Rows are points. Each copy is the shape, with its points in the same order, stretched, turned, moved and blurred by noise. Is it also mirrored, or only turned?

Shape, 9 rows:
[[ 1.16 -1.28 -0.37]
 [ 0.45  2.68 -0.73]
 [-2.90 -1.33  0.66]
 [ 0.29 -0.25  0.08]
 [ 1.32 -1.47 -0.54]
 [ 0.91 -0.09 -0.67]
 [-1.67 -1.00 -1.05]
 [-0.32 -0.45  3.02]
 [ 0.91 -0.29 -1.21]]
Copy 1 (9 x 3):
[[-0.68 -0.33  1.80]
 [-2.16  2.40  0.33]
 [ 0.61 -1.14 -1.65]
 [-0.54  0.18  0.91]
 [-0.76 -0.78  1.96]
 [-1.21  0.30  1.33]
 [-0.84 -1.22 -0.51]
 [ 2.03  0.98  0.44]
 [-1.40  0.13  1.35]]
Copy 1 is: mirrored
Copy 2 (9 x 3):
[[ 0.83 -0.54 -1.59]
 [ 0.16  2.86  0.79]
 [-3.20 -1.57 -0.52]
 [ 0.08  0.08 -0.56]
 [ 1.04 -0.86 -1.60]
 [ 0.76  0.32 -0.97]
 [-2.20 -0.29 -1.81]
 [-0.52 -2.21  2.13]
 [ 0.63  0.82 -1.66]]
Copy 2 is: only turned
Copy 3, 9 rows:
[[ 1.46 -1.05  0.78]
 [ 0.30  0.71 -2.47]
 [-3.15 -1.08  2.25]
 [ 0.25 -0.16  0.06]
 [ 1.65 -0.87  0.75]
 [ 1.06 -0.55 -0.57]
 [-1.32 -1.94  0.61]
 [-0.92  2.18  1.90]
 [ 1.29 -1.30 -0.74]]
Copy 3 is: only turned
Copy 4:
[[-0.29 -1.21 -1.23]
 [ 2.26  0.50  0.90]
 [-4.14 -0.84  1.04]
 [-0.33 -0.56 -0.29]
 [-0.01 -1.53 -1.35]
 [ 0.58 -0.87 -0.44]
 [-1.50 -1.56  0.83]
 [-3.14  1.83 -0.72]
 [ 1.05 -1.56 -0.55]]
Copy 4 is: mirrored

Shape, 12 rows:
[[-0.20 -0.43  1.56  1.06 -0.36 -0.49]
 [-1.87  0.55 -3.15 -1.12  1.92 -2.41]
 [ 0.66  1.66  0.60  2.37  0.18  1.00]
 [ 0.31  1.19 -1.49 -1.94  1.68  1.56]
 [-0.28 -1.92 -0.37 -0.05 -0.60  1.43]
 [-0.72  0.45 -0.89 -1.50  0.38 -1.24]
 [-0.71  0.92 -0.45  1.15  0.68  1.18]
 [-0.41 -1.01  0.86 -0.93  1.82 -0.80]
 [ 0.18  0.52 -1.29 -0.16  0.87 -0.80]
 [ 0.23  1.96 -0.42  0.90  0.18  0.76]
 [ 1.97  0.08  1.61  2.21 -0.31 -0.31]
 [ 1.40  0.55  0.65  2.76  0.67  0.19]]
Copy 1:
[[ 0.70 -0.04  0.18  2.02 -0.37  0.64]
 [-3.98 -2.17 -0.72  2.68  3.60 -2.25]
 [ 0.19  1.74 -2.29  2.11  0.32  1.26]
 [-2.85 -0.83 -1.85 -1.93  2.39  0.19]
 [-2.39  0.48  1.49 -0.17 -0.90  1.70]
 [-1.57 -1.23 -0.23  0.48  1.73 -1.89]
 [-1.82 -0.16 -2.05  1.82  0.52  1.05]
 [-0.48 -2.17  0.64  0.41  1.88  1.22]
 [-1.54  0.06 -0.48  1.33  2.14 -0.83]
 [-0.76  0.77 -2.51  1.21  0.84 -0.18]
 [ 2.40  2.36  0.08  1.79  0.28  1.40]
 [ 1.00  2.19 -1.05  2.77  1.03  2.17]]
Copy 1 is: mirrored
Copy 2, 12 rows:
[[-1.60  0.43  0.26  0.98 -0.69 -0.44]
 [-0.27 -1.48 -4.75 -0.10  0.01  1.07]
 [ 0.32 -0.61  0.56  1.79 -2.42  2.37]
 [ 2.78  0.90 -1.72  0.17 -0.34  2.63]
 [-0.27 -0.37  0.59 -1.09  1.11  0.52]
 [ 0.08  0.07 -2.26  0.15 -0.28 -0.31]
 [ 0.46 -0.41 -0.52  0.03 -1.58  2.53]
 [-1.07  1.86 -1.92  0.70  1.20  0.14]
 [ 0.31 -0.78 -1.96  1.22 -0.20  1.12]
 [ 1.02 -0.70 -0.34  1.02 -2.33  2.03]
 [-0.83 -0.31  1.08  3.15 -0.29  0.63]
 [-0.40 -0.80  0.39  2.86 -0.81  2.15]]
Copy 2 is: only turned
Copy 3 (12 x 6):
[[-1.60  0.30 -1.11  0.30 -0.48  0.40]
 [ 0.20 -4.00  0.65  2.00  2.11 -0.93]
 [ 0.65  1.88 -1.25  0.54  0.46 -0.17]
 [ 1.14 -0.88  1.74 -0.98  1.33 -0.81]
 [-1.24 -0.02  1.01  0.34 -0.67  2.08]
 [-0.53 -2.32  0.73  0.54  0.27 -0.92]
 [ 0.08  0.77  0.24  1.20  0.92 -0.18]
 [-1.80 -1.31 -0.13 -0.75  1.23  0.21]
 [ 0.60 -1.52 -0.10  0.45  0.83 -0.13]
 [ 0.99  0.44 -0.31  0.76  0.37 -0.99]
 [-0.16  1.00 -2.19 -0.61 -0.64  0.92]
 [ 0.52  1.28 -1.92  0.02  0.65  0.71]]
Copy 3 is: mirrored
